Every row gives one point. Examples show where two turns around zero, p and q, send a point. Write where each new point lands after one turn and then the other. Backwards means that the second turn is done in reverse. Each puzzle has new turns, and all numbers are rounded.
In the rows, 128 means zero.

Turn p:
[121 117] -> [128 115]
[ 80 148] -> [ 77 120]
[170 106] -> [175 131]
[141 141] -> [132 146]
Turn q:
[117  81] -> [125  80]
[119 141] -> [117 139]
[148 162] -> [142 165]
Where do these land?
p, then q backwards: [118 143] -> [113 138]
q, then p: [104  80] -> [142  76]
q, then p: [147 119] -> [148 134]
p, then q: [143 169] -> [112 169]

Turn p:
[ 86 130 170] -> [158 113 177]
[155 121 139] -> [125 158 125]
[131 169 149] -> [ 99 130 164]
[138  99  83] -> [133 122  74]
[129 121  99] -> [124 117 101]
Turn q:
[149 104  87] -> [109 117 175]
[115  94  94] -> [ 98  95 150]
[145 151 165] -> [147 166 108]
[114 126 162] -> [122 138  93]
[116 166 132] -> [165 123 113]
Where do these land?
p, then q backwards: [100 146 164] -> [149 131  84]
q, then p: [128 153 135] -> [110 143 117]
q, then p backwards: [140 122 142] -> [147 128 132]
q, then p: [144  91  71] -> [181 137 173]

Turn p:
[115 134 144 168 111 160] -> [114 158 101  99 125 154]
[156 131 110 159 127 109] -> [145 116 146 117  98 154]
[134 130 100 120 122 107] -> [131 103 136 149 114 135]
[138 131 106  82 143 154] -> [148  94 105 138 154 101]
[ 84 132  93 114 101 111] -> [ 99 118 109 181 116 139]
[159 171 122 108 117 100] -> [112  80 145 116 100 108]
[115 132 166 133 177 171] -> [151 174 103  98 145  90]
[124  62 183 140 127 112] -> [124 181 181 126 172 144]
Turn q:
[123 113 145 114 139 141] -> [118 150 111 119 133 123]
[144 104 129 109 113  48] -> [128 132 202  90 138 102]
[141 178 141  98 153 154] -> [153 164 108 145  81 143]
[111 103 123 107 128 104] -> [130 129 136  90 139 110]
[126 131 111 214 137 131] -> [ 82  64 127 165 122 140]
[101 115 106 118 144 143] -> [134 114  95 109 127 111]
[125 192 140 148  79 126] -> [157 114 152 151 122 198]
[147 112 121  97 113 154] -> [154 153 115 140 152 109]
[134 103 136 147 145 151] -> [ 97 131 106 143 138 116]
Where do these land?
q, then p: [116 119 111  95 144  72] -> [ 94 105 169 134 154  98]
p, then q: [119  94 112 140  90 112] -> [106 125  83 148 133 148]
q, then p: [160 174 126 122 113 185] -> [151 116 107  82  94 176]
p, then q backwards: [154 164 115 163 127 142] -> [ 83 155 121 115 150 119]
p, then q: [104 147 137 147 142  87] -> [137 119 151 126 142 177]
q, then p: [112 105 131 131 146 186] -> [156 113 102 166  94 142]
p, then q backwards: [156 138 145 136 151 130] -> [118 126 115 100 130 102]
p, then q: [102  84 147  90 112 110] -> [ 75 115 115 121  90 147]
